Each row of a before or after table is a point. One or more steps were done to the points. Then noise was added and the rows were shuffled. The steps act on columns, c1 being the first. What was done? A step turns or swaps two columns, mirrors them in a line or flattens them onto one, adds a multiple of one to another, or multiplies or shifts one. Angles are multiples of 10 degrees, from the lower column toward the higher: turns from -170 to 170, lines from 10 to 170 but not 90. Use the fewest steps. Two steps may share a column if one is a turn and the other turns, adds or multiplies; they go together, in the order done. Otherwise the lowest column goes first.

Before:
[[  31  -30   21]
 [ -41    2   41]
 [  -6  -28   71]
 [ -14  -46 -118]
 [   0    4   39]
 [  -8  -25  -56]
 [   1  -12   59]
 [ -65  -43  -17]
 [  21  -10   28]
 [  -9  -14   34]
 [  40   -7  -26]
 [  -4   12  -13]
 [  44   -2  -30]]
After, 13 rows:
[[  -9 -115  -44]
 [  -2   62  -13]
 [  -8   36  -18]
 [   2   41    4]
 [ -62  -14  -44]
 [  19   28  -10]
 [  31   20  -30]
 [  43  -30   -4]
 [  -3   76  -24]
 [ -39   43   -2]
 [  -8  -57  -25]
 [  -1   -9    8]
 [  40  -29  -11]]
Steps: swap c2 and c3

Before (14 x 4):
[[   1   -9    3   -7]
 [   4  -18   20    8]
 [-121   83   14   21]
 [  -5    8    9   12]
 [  -1  -11   20   28]
 [   2  -12   -8   13]
 [ -12   -7  -13   17]
 [   1    7   -8  -17]
 [ -27    2   -6    7]
 [ -36    9   11   46]
 [  -5   -1   19  -16]
 [   3    7   11   -2]
 [ -46   -2   14  -14]
 [ -15   31   25   11]]
After (14 x 4):
[[ 37   9  17  46]
 [120  83  22  21]
 [ -1 -11 -13  12]
 [ -1   6 -11 -16]
 [ 14  31  41  12]
 [  5  -1  30 -17]
 [ 12  -6 -20  17]
 [  5   8  15  12]
 [ 46  -3  22 -14]
 [ -3 -17  32   8]
 [ -1  -8   6  -7]
 [ -5   7  18  -2]
 [  0 -11  32  28]
 [ 27   1  -9   7]]
Steps: multiply c1 by -1; multiply c3 by 1.6

Before:
[[ 33 -12   6  60  38 -46]
 [ 18  57 -16  68  15 -40]
 [ 24  49  -8  26  12 -33]
 [-28  -7 -23  61 -36   0]
 [-60  49 -36 -16 -31 -65]
 [-41 -18 -36  -8  22 -48]
 [ 15 -33 -12  -3  20 -37]
 [ 19 -18  26  13 -44 -23]
 [-41  44  13  16 -23  15]
 [-63 -23   2  10  25 -15]
 [-30 -20 -13  43  37 -43]
 [-38  14 -38  70  50   9]
 [-41 -26 -40 -21 -43 -74]]
After:
[[-37  13 -39  60  -2  12]
 [ 19  57 -15  31 -36 -54]
 [-30 -21 -11  57 -14 -57]
 [-42 -27 -38  -1 -93 -96]
 [-42  44  13 -15 -72  20]
 [ 34 -12   4  70 -12 -61]
 [-60  52 -34 -49 -82 -85]
 [ 22  49  -9  -8 -38 -42]
 [ 20 -17  26  25 -95 -31]
 [-41 -17 -36   4 -27 -61]
 [ 16 -30 -12  18 -32 -48]
 [-61 -24   3  26 -24 -20]
 [-27  -7 -23  64 -85  -1]]
Steps: add -0.7 times c2 to c4; shift c5 by -50; multiply c6 by 1.3

Before (14 x 8):
[[-17  29 -35 -15   6 -46 -25  19]
 [ 39  12  38 -25 -29 -38  33  18]
 [-41  12  26 -19  38 -18 -41 -40]
 [ 11 -24  37  -5 -32   3 -10   2]
 [-17  25  -1  -2 -51 -37 -28 -16]
 [-38  -7   9  33   7 -27 -29  28]
 [ 43  39  34 -11  42  14  10 -39]
 [ -9  52 -25 -17 -18  51 -21 -29]
 [-35 -22   0  35 -39  52 -14  19]
 [-12  61  -2  -8 -39 -38  24 -48]
 [-30 -15 -38  26  44 -44  -1  25]
 [ 50  29 -18 -37 -56  22  26 -42]
 [ 19  17  10  44  19  -4  29  38]
 [ 51 -25 -26  35 -52 -24 -46 -46]]
After, 14 rows:
[[ -74   12  -29  -16   75  -21  -42  -40]
 [  -6   65  -13   -4  -75  -35   22  -49]
 [  -6   17   21   43   40    5   32   43]
 [  79  -24   36   36 -102  -17  -48  -47]
 [ -41   -7  -33   37   15  -24  -32   27]
 [  50  -11  -36   29   88  -40    0   24]
 [ -45   14   48  -21  -58  -43   31   14]
 [  40   54  -15  -24  -37   48  -22  -30]
 [ -58  -23   23   -3  -61    4  -12    6]
 [  55   31  -30  -10   14  -50  -26   13]
 [ -16   23  -17    7 -101  -32  -26  -12]
 [ -25  -25  -31   24  -73   62  -14   22]
 [ -37   39   57  -10   82   15    6  -42]
 [  72   26   43  -41 -115   16   25  -45]]
Steps: turn c1 and c3 by 70 degrees; multiply c1 by 2; turn c4 and c6 by 10 degrees; multiply c5 by 2

Before, 9 rows:
[[  24    1  -26  -27  -15   -8  -31   -7  -18]
 [ -11   20    7   -6   40   31  -21   -4   19]
 [  18   12   32  -17  -11   24  -22   -1  -15]
 [  -2   -5  -25    7  -26   80  -16    8    9]
 [ -46 -121  -16   -3   -3    2   42   -1   -5]
 [  27    8   12  -36   -3    4   22    1   10]
 [  28   15   13   17   24    0    1    5   -1]
 [  -7   23  -10  -11    7   -6   11  -40  -30]
 [   9   34   12   -5  -22  -14  -18    4   13]]
After:
[[ -17   34   12    6  -56  -12    9    5   38]
 [  21    8   34  -19   -7    5   27    0   29]
 [   1   17   -1   21   63   -1   28    5   -3]
 [ -31    0   -1  -39  -37   -8   25   -8  -57]
 [ -22   10   38    8  -26   24   16   -2  -45]
 [ -19   20    9    0  101   32  -11   -6   57]
 [  12   25    0  -14   17   -6   -5  -39  -91]
 [ -16   -5  -25  -10  -65   79   -3    8   25]
 [  43 -120   -9  -12   -8    3  -46   -1  -14]]
Steps: swap c1 and c7; turn c3 and c4 by 40 degrees; multiply c5 by 2.5; multiply c9 by 3
